Each row of a before or after table is a point. The points were changed in one or more steps. Then noise was added and the rows were shuffled. The steps act on columns, c1 being the first. Name the steps. A step turns or swaps two columns, mirrors them in a line or flattens them onto one, adds a multiple of one to another, or multiplies or shifts one. Angles are multiples of 10 degrees, from the lower column toward the higher: turns from -170 to 170, lines from 10 to 170 but not 90. Use the fewest steps. Two steps may share a column if one is a turn and the other turns, adds or multiplies; they go together, in the order done. Otherwise the lowest column goes first.

Before, 11 rows:
1.3,2.3,2.9
1.4,-0.4,-4.0
1.0,1.4,-1.1
-3.9,-2.4,-4.6
-0.5,-4.4,-4.3
2.1,3.9,1.1
-2.5,-2.5,-4.0
-3.5,0.6,1.7
-1.0,-3.6,-2.4
0.3,2.3,1.5
-1.9,-2.9,-3.8
After (11 x 3):
0.0,-3.6,-1.7
4.1,1.3,-1.0
-3.7,-0.3,2.4
2.5,0.9,-2.9
-2.9,-3.3,4.6
-0.1,1.4,4.0
2.3,-0.1,-1.4
-3.0,-2.1,4.0
1.6,0.8,1.2
-4.3,0.3,4.3
-3.3,-1.4,3.9
Steps: mirror c1 and c2 in the line at 40 degrees; multiply c3 by -1

Before, 14 rows:
-2.0,-1.3,-0.2,-3.7,0.0,2.3
2.2,-0.7,-1.3,-0.7,-3.9,1.9
-2.2,-3.7,-1.8,0.3,-1.1,6.8
-3.2,0.6,-0.6,8.1,1.1,-1.9
-4.4,1.0,0.6,0.8,-3.6,1.0
-0.3,-2.3,3.1,2.7,-1.7,-0.6
-3.2,-1.2,4.4,1.3,-2.9,-3.5
0.6,4.1,1.2,0.5,0.0,0.2
-0.4,0.5,-2.4,4.5,-4.4,2.4
-1.2,-0.1,-0.9,3.1,4.0,3.0
-0.9,1.6,-0.8,-0.4,-0.9,1.8
-3.1,-3.0,2.5,-3.0,-0.1,3.7
1.0,1.7,-0.9,2.8,2.5,7.5
0.2,1.9,3.2,-3.6,-4.0,-1.8
After (14 x 6):
3.2,-4.0,0.1,-3.5,1.9,-1.8
1.2,-0.1,0.7,0.5,4.1,0.2
4.4,-2.8,-3.2,1.3,-1.2,-3.4
0.5,-3.7,-4.4,0.8,1.0,1.0
-0.7,1.1,-3.1,8.1,0.6,-1.9
-1.8,-1.0,-2.2,0.3,-3.7,6.7
-0.9,2.6,1.0,2.7,1.8,7.6
-1.3,-4.0,2.2,-0.7,-0.7,1.9
-0.8,-0.9,-0.9,-0.4,1.6,1.8
-0.2,0.0,-2.0,-3.7,-1.4,2.3
3.1,-1.7,-0.5,2.6,-2.4,-0.6
-1.0,4.0,-1.1,3.1,0.0,3.1
-2.4,-4.3,-0.4,4.5,0.5,2.4
2.5,-0.1,-3.1,-3.0,-3.0,3.7
Steps: swap c1 and c3; swap c2 and c5

Before (12 x 9):
-2.2,1.6,2.9,3.5,2.2,0.6,-2.1,-0.3,-1.0
-4.6,3.6,2.7,1.5,-4.6,-2.1,-0.5,-4.7,-2.3
0.3,-2.7,2.8,1.4,-2.4,2.8,1.7,-3.0,-2.9
-3.0,-0.5,4.1,-4.3,4.2,0.0,-1.9,-0.5,2.9
-5.0,0.3,-0.5,0.0,-1.8,0.2,1.0,-1.6,-2.9
-4.6,4.0,0.8,-1.3,-1.7,3.5,4.5,3.8,1.1
3.2,-1.7,2.7,3.3,3.4,0.7,-2.5,-5.6,0.7
2.1,3.0,1.8,1.5,1.1,0.1,-1.2,0.7,-3.0
-0.2,-3.6,-2.2,-0.8,1.9,1.5,4.1,-0.1,0.7
3.1,3.3,4.6,0.2,3.1,-2.6,4.0,4.1,4.2
1.5,-3.7,3.0,0.9,0.8,1.8,-4.9,1.1,3.3
-3.8,2.3,-3.8,-3.4,0.5,5.0,0.9,2.4,0.8
After:
3.8,-5.8,-0.4,0.0,-1.8,3.2,7.0,-1.6,-2.9
-1.6,-3.0,1.8,1.5,1.1,-1.3,4.8,0.7,-3.0
-0.7,-9.7,3.0,0.9,0.7,-1.4,1.1,1.1,3.3
-3.1,-2.7,4.6,0.3,3.1,-1.2,10.0,4.1,4.2
0.4,-9.7,-2.3,-0.9,1.9,-0.3,10.1,-0.2,0.7
2.3,-6.4,4.2,-4.3,4.2,2.0,4.2,-0.5,2.9
4.1,-3.7,-3.9,-3.4,0.6,0.9,6.9,2.4,0.8
1.9,-4.4,2.9,3.5,2.3,1.2,3.9,-0.2,-1.1
4.4,-2.0,0.7,-1.3,-1.6,1.9,10.6,3.7,1.2
0.5,-8.7,2.7,1.5,-2.4,-1.0,7.6,-2.9,-3.0
-2.2,-7.7,2.7,3.3,3.4,-2.2,3.5,-5.6,0.6
2.9,-2.4,2.8,1.4,-4.5,3.7,5.5,-4.8,-2.3
Steps: multiply c6 by 0.4; turn c1 and c6 by -140 degrees; shift c2 by -6.0; shift c7 by 6.0
